Each point is reached from the start by the listed moves, each made once or not at all, plus a little noise. Is the number of moves made odd or even? Then give how often each move was made.
(in the rows, 128 means zero)

Moves:
(1): [156,  73, 136, 150, 146]
(2): [157, 179, 136, 120, 148]
(3): [154, 152, 212, 161, 168]
Start: [121, 118, 121, 125, 113]
Points:
[204, 141, 222, 171, 188] -> odd (1, 1, 1)
[177, 195, 213, 152, 173] -> even (0, 1, 1)
[149,  62, 128, 145, 132] -> odd (1, 0, 0)

Moves:
(1): [153, 117, 121, 142, 156, 144, 103, 171, 133, 155, 125, 141, 111]
(2): [145, 181, 116, 117, 110, 118, 140, 144, 115,  79, 146,  97, 114]
(3): [131, 144, 163, 129, 117, 141, 109, 113, 121, 157, 132, 135, 145]
(4): [133, 130, 111, 174, 154, 118, 118, 127, 106, 133, 145, 151, 141]
(5): [106, 144, 140, 144, 178, 150, 123, 142, 150, 111, 122, 140, 115]
(6): [129, 137, 124, 132, 107, 170, 148, 115, 107, 144, 130, 118, 117]
(7): [151, 146, 127, 147, 134,  92, 147, 105, 125, 133, 107, 121, 108]
(8): [125, 101, 182, 131, 122, 146, 160, 167, 100, 106, 154, 177, 104]
(9): [145, 132, 121, 132, 119, 133, 159, 125, 163, 149, 174, 152, 125]
(10): [101, 162, 103, 157, 129,  77, 153, 176, 132, 168, 113, 154, 114]
(11): [115, 128, 138, 105, 152,  99, 133, 120, 112, 150, 150, 119, 125]
Start: [163, 100, 122, 169, 134, 105, 128, 133, 114, 142, 146, 143, 156]
Points:
[214, 183,  99, 235, 237,  63, 157, 172, 125, 161, 223, 168, 102] -> odd (1, 1, 0, 1, 1, 0, 1, 0, 1, 0, 1)
[127, 153, 143, 174, 154,  39, 142, 150,  94, 225, 158, 167, 152] -> odd (0, 0, 1, 0, 0, 0, 0, 0, 0, 1, 1)
[179, 223, 120, 204, 106,  18, 168, 163,  96, 170, 138, 140, 126] -> even (0, 1, 1, 0, 0, 0, 1, 0, 0, 1, 0)
[184, 145,  84, 235, 146,  81, 167, 187, 102, 229, 105, 164,  98] -> even (1, 0, 0, 0, 0, 1, 1, 0, 0, 1, 0)
[171, 188, 165, 197,  69, 125, 230, 199,  86, 175, 224, 205, 107] -> even (0, 1, 1, 0, 0, 1, 0, 1, 1, 1, 0)
[184, 175, 146, 194, 164,  20, 200, 249,  57, 157, 173, 184,  63] -> even (1, 1, 0, 0, 0, 0, 1, 1, 0, 1, 1)
[189, 151, 151, 175, 124, 101, 188,  68, 105, 236, 194, 147, 138] -> odd (0, 0, 1, 0, 0, 1, 1, 0, 1, 0, 1)
